Each wall is flat, endless, passes through zero and stands at right angles to its row. A trip goes straight from one point to another. Which walls does it cross, in order?
In the rows, zero is written as 128.

Walls:
(1): [198 103 100]
(2): [104 132 162]
(3): [ 78 168 150]
(4): [159 165 145]
(5): [113 145 171]
(6): [ 90 127 144]
Trips:
[129 125 162] to [118 147 136] -> none
[172 162 198] to [118  74  76] -> 3, 2, 5, 4
[108 147 128] to [ 59 180 149] -> none
[133 139  77] to [142 161 127] -> 4, 3, 5
[ 94 165 146] to [135 107 153] -> 4, 3, 1
[119 162 126] to [102 134 127] -> 4

Walls:
(1): [146 107 135 130 107 135 119 173]
(2): [134 180 174 168 139 132 137  74]
(3): [ 71 177 112 140 153  92 140 115]
(4): [149 156 147 136 134 130 121 143]
Trips:
[131 131 106  87 165 200 142  77] to [112 121 159 171 113 124 102 110] -> 3, 4
[ 91 120  95 133 175  85 131 149] to [131 140  81 115 169 141 162 175] -> 1, 4
[118 163 109 157  98 121 146 184] to [168 126 119 116 128 182  66 124] -> 3
[124 149 116 139 143 106 170  99] to [ 73  75 131 116 138 137 118 120] -> 2
[117 131 145 127 109 146 168 175] to [129 144 114 132 102  91 106 103] -> 3, 2, 1, 4
[128  85  79 120 118 117  99 139] to [ 98  86 117 105 146 111 108 117] -> 1, 3

Walls:
(1): [123 137 199 126 169 132  85  73 178  98 148 156 103 145]
(2): [178  93 173 154 112 113  94 109 179 153 138 120  79 135]
(3): [111 135 149 125 138 121  78 154 148 227 147 135 139  98]
(4): [108 161 109 112 151 149 103 146 130  89 159 143 129 116]
(5): [ 69 114 155 113 131 131 136 169  97 129 161 154 102 135]
Trips:
[130 138 134 129 125 142 107 137 148 125 155 125 115 126] to [ 58 189 160 166 124 115 120 134 141  98 187 119  50 122] -> none
[147  97 123 125  59  89 144 119 132 106 136 126 116 160] to [103 121 151  99 152 160 165 128 137 147 146 166 142 133] -> 5, 1, 2, 3, 4
[148 116 106  84 159  96 132 162 108 122  98 139 152 122] to [137 130  84 208 130 204 130 106 118 112  74 128 150 158] -> 4
[102 123 158  99 122 117 118 159  81 183 113 128 119 161] to [166 136 146 147 123 142 137 102 128 106 175 152  67 151] -> 2, 1, 3, 4
[ 93 113 188 101 165 113 130 151 128 137 125 162 107 156] to [ 93 124 146 121 122  30 120 123  88  99 144 102 119 153] -> 4, 3, 2
[136 149 113 131  80 119 105 166 143 188 108 124 160 147] to [126 156 167  81 127 128  75 201 133 103 135 147 176 107] -> 2, 4, 5, 1

Walls:
(1): [132 174 144 123  80 127  80 132 135 127 104 155 141 111 215 159 146 151
 113 169 128  98 137 161]
(2): [146 139  95 126 116 168 108 158 103 121 125 133 139 135  92 101 132 138
 122  77  91 203 140  96]
(3): [129 115 119 127 114 130 150 127 125 188 155  75 183 139 153 146 114 105
 119 103 136  65 118 110]
(4): [ 69 148 112 111  64 123  96 123 166 125 180 179 169 152 113 218 155 146
 125 161 101 123 156 132]
(5): [100 141  68 161  98 118  96  57 185 122  65 108 117 152 178 115 181 101
 134 131  80 110  98 177]
Trips:
[163  97 144 126  96 119 140 150 168 161 131 125 102  99  55 108 127 112
 117 145 117 144  99 126] to [ 94 136 160  89 120 113  59 140 178 124 135 165 142 125 173 147 103  98
 145  86 112 143  68  69] -> 4, 1, 5, 3
[ 92 161 127  77 114 108 133 119 180  97 100 144  65 165 114 120 178 181
 162 127 129 111 163  84] to [157 178 141 151  90 124 173  80 130  85 120 139 126 103 125 131 150  94
 127 144 139 136 158 140] -> none
[ 88 107 107 149 126 125 120 163 106 129 121 131 138  74 145 137 134 143
 106 146  65 121 167 123] to [102 113 129 142 109 118 121 127 158 135  98 126  66 169 158  83 149 120
 177 145 134  98 128 167] -> 2, 4
[133 155 127 129 148 139 133 136  87 155 110  95 115  95 140 196 104 189
 167 124 147 134 165 124] to [125 125 155 185 150 178 178 155 139 168  89 205 102 130 149 159 134 120
 156 136 206 111 125 113] -> 3
[128 154 115 174 144  89 152 126 185 107 164 129 176 145  91 140 150 189
 155 120 151 129  94  98] to [ 62 142 136 159 136 137 120 166  92 117  95 151 127 155 130 126 143 143
  98 130 101 118 118 160] -> 3, 5, 2, 1
[119 117 117 139  96 145 133 109 120 154  57 136 138 120 106 103 178  93
 189 164 138 189 161  95] to [111 148 124 118 163 121 122 148 127 174 132 151 165 151 172 131 110 190
 136 104 143 121 163  84] -> 4, 1, 5, 3

Walls:
(1): [169  90 122 145 141  76 127 102  66 123 113  83 109 195 158 133 166  75
 159  93 147 123 120 109 136 151 155 100 151 149 140 147 184 130 130 134
 140 181 140 113  67  98 138  94 115 150 102 126]
(2): [146  88 137 149 135 100 104 121 115 132 108 101 112 160 145 119 105  87
 108 124  75 104  84  83 112  88 117 122  87 129 127 152 130  71  70 137
  84 127  96 140 158 131 148 145 104 138 108  67]
(3): [ 82 149 137 106 134 132 123 153 133 150 128 113  87 163 141 108 123 120
 160 101  78 177 123 101 118 127 152 126 162 115 112 117 135 150 192 103
 170 129 134 123 136 156 129 152 125 107 138 125]
(4): [131 170  78 119 119 100 157 128 175 114 180  74 142  93 150 115 131 129
 136 162 134 149 127 152 136  91 133 128 114  98 116  79 148 113  99 133
  97 196 135 151 121 112 126 130 138 116  80 135]
(5): [149  66 160 111 127 121 157 147 132  75  55 107 148 108 118  98 125 130
 123  44 147 137 140 138 107 106 118 132  85 136 130 158  81 183 124 119
 133 127 176 147 165 147 113 148 153 161 154 174]
(6): [133 107  90 156 160 153 146 139 150 136 114  44 140 156 102 129 112 151
 121 132 157 146 148 106 131 153 180 117  99  67 157 129 100 115 113 112
 126  74 173  56 151 161  91 154 151 144 169 126]
Trips:
[133 130  74  84 146 163 132 103 136 163 103 126 126 130 175 118 100 107
 119 122  91 147  56 100  99 133 141 111 138  76 143 143 133 125 125 110
 127 139 129  54 124 129  60 127 132 140 111 149] to [136 115 111 174  67 111  80 159 154 114  95  93  93 151 167 159 133  97
 133 210 140 151 100 131 176  87 111  79 134 161 110 140 100 120  92  70
 130 108 149 135  75 166 144 174 127  91 123 173] -> none
[127 120 130 130 131 100 104 160  94 146 116 156 137 158 165 163 153  81
  94  90 125 113 133 100 147 117 122 106 164 163 109 133 119 127 111  94
 137 136 143 187 143 125 176 194 138 144 119 140] to [146 117 130 112 139 170  91 131 197 149 133 110 165 123 163 162 116 109
 108 123 104  94 161 138  93 107 156 144 153  72  93 126 152 150 174 120
 123 126  93 130 175 140 178 122 176  61 142  89] -> 1, 5, 4, 6
[121  80 117  96  69 153 202 138 139  88 120 141 158 113 174  91 127 130
  81 123 151 141 125 133 139 134 141  99 142 129 148 184  77  91 117 170
 143  83 113 129 119  90 147 124 184 112 154  86] to [141  95 127 155 149 110  88 103 156  76 117  91  95 176  99 170 118 124
 134 137  98 143 121 141 135 111  87 141 122 104 148 142 141 175 173 135
 160 134 111 118 155  70 155 113  80 124 112 152] -> 1, 6, 3
[116 134 121 135 184  86 159 142 148 122 144 103  71  94 131 159  89 170
 168 158 150 146 157 166 192 114 100  95 124 113 174 103 174  89 165 136
 104 111 135 120 121 161 143 142 148 102 150 150] to [104 116 112 107 139  70 113 165 130 169 154 104 175 172 133 170 140 119
 131 120 136 109 129 143 104 161 140 135 152 136 100  53 166 141 138 172
 164 104 171 164 181 146 127 163 140  99 125 136] -> 1
[139  82  96  71  81 132 100 182  97 101 155 129 134 167 110 121 101 151
 139  94 141  83 150 113 139 160 132 143 165 121 104 168 122 164  75 110
 140 159 108 120 116 114 146 171 137 120  92 167] to [119  89 141 125 154 171 109 132 104  96 146 126 108 130 170 128 197  97
 111 155 106 126 128  87 131 158 134 108 130 108  83 167 129 155 164 136
 146 113 231 112 136 140 167  91 139 136 143 129] -> 3, 6
[129 178  67 153 185 166 128 144 119  67 120  98 126 109 106 157 141 102
 122 161 123 167  93 136 137 164 130 170 113 129 165 130 171 151 109 174
 118 170 106 127 108 185 180 113  63 124 152  87] to [120 171 106 146  93  93 139 155 161 111 158 126 163 132 119 136 146 158
 159 105 124 146 113 164 192 153 108 141 143  91 134 152 160 137  81 117
 132 134 118 159 137 162 111 144 151 118 128  89] -> 2, 1
[107 122 127 119 103 104 139  94 157  87 105 190 150 131 114 131 153 156
 159  97 158 155 101 134 138 108 133 148 149  98  99 160  67 148 116 141
 121  86  66 102 137 194 103 108  87 103  46 123] to [152 132 121 117 143  86 106 124 115 132 161 113 115 174 120 157 146  85
 153 176 110 133  80 159  83 113  90 126  79 135 160 136 101 121 110 111
 126  62 175  43 118 118 123 101  95  74 195 104] -> 2, 6, 5, 1
